Each row is a point. Two turns around zero, p and q, are shown by what they do to some points. Write where each new point lands after one turn and then the other. Backwards means that the second turn is done in reverse. Each puzzle has new turns, and all numbers are rounded.
In the rows, zero is written as 128.

Turn p:
[150 116] -> [147 144]
[141 143] -> [119 146]
[135 152] -> [108 144]
[ 86 101] -> [137  79]
Turn q:
[134 139] -> [117 133]
[154  98] -> [156 156]
[ 96 146] -> [112  95]
Where do these land?
q, then p backwards: [169 142] -> [159 159]
p, then q: [107 108] -> [154 140]
q, then p backwards: [108 133] -> [108 124]

Turn p:
[ 99 113 148] -> [114 133 163]
[141 119 117] -> [143 136 120]
[ 93 127 126] -> [126 110 158]
[178 153 122] -> [127 133  72]
Turn q:
[102 156 169] -> [144 113 180]
[116 108  89] -> [100 112  96]
[144 115 134] -> [143 137 115]
[150 134 120] -> [124 151 122]
Where do these land?
p, then q: [ 89 129 137] -> [161 107 136]
p, then q backwards: [154 141 141] -> [142 117 101]
p, then q: [151 156 107] -> [106 130  93]
p, then q: [119  86 126] -> [147 155 155]

Turn p:
[116 127 140 115 138 166] -> [132  97 105 134 140 111]
[ 75 126 160 126 140 118] -> [ 86  92 126 113 102 116]
[173 142 115 103 101 137] -> [186 146 127 119 136 133]
[114  87 144 119 148 137] -> [102 114  87 128 129 140]
[127 130  69 144  95 109] -> [139 139 180 135 149 171]
[153 153 139 155 112 120] -> [146 152 148 147 105 112]
[137 131 129 133 163 109] -> [104 155 123 119 135 112]
Turn q:
[139 125 132  97 172 151] -> [125 140 127  85 138  89]
[114 163 108 147 146 100] -> [137 135 119 174 125  98]
[150 107 135 133 104 117] -> [132 142 125 123 126 166]
[113 114 159 165 109  98] -> [ 95 137 131 165 140 165]
[147 131 136 121 106 165] -> [125 107 115  96 105 143]
[132 101 116 144 118 155] -> [137 104 114 112 149 149]
[ 97 134 148 106  98  95] -> [114 134 178 152 107 141]
[133 149  90 111 171 143] -> [158 126 115 116 133  73]
Where do these land?
q, then p: [159 130 173 128 132 107] -> [140  92 166 119 134 107]
p, then q: [109 115 122 114 100 144] -> [131 122 121  96 148 145]
p, then q: [124 120 131 140 128 105] -> [117 108 137 133 116 128]
q, then p backwards: [115 124 125 109 141 107] -> [138 153 114 142 131 122]
p, then q: [127 116 122 145 119 118] -> [114 108 120 129 124 130]
q, then p backwards: [ 88 124 125 133 140 224] -> [ 49 143 139  75 149 163]
q, then p: [144 185 115 128 136 109] -> [145 153 175 138 108 150]
q, then p: [159 110 111 126 128 112] -> [155 142 130 128 147 105]
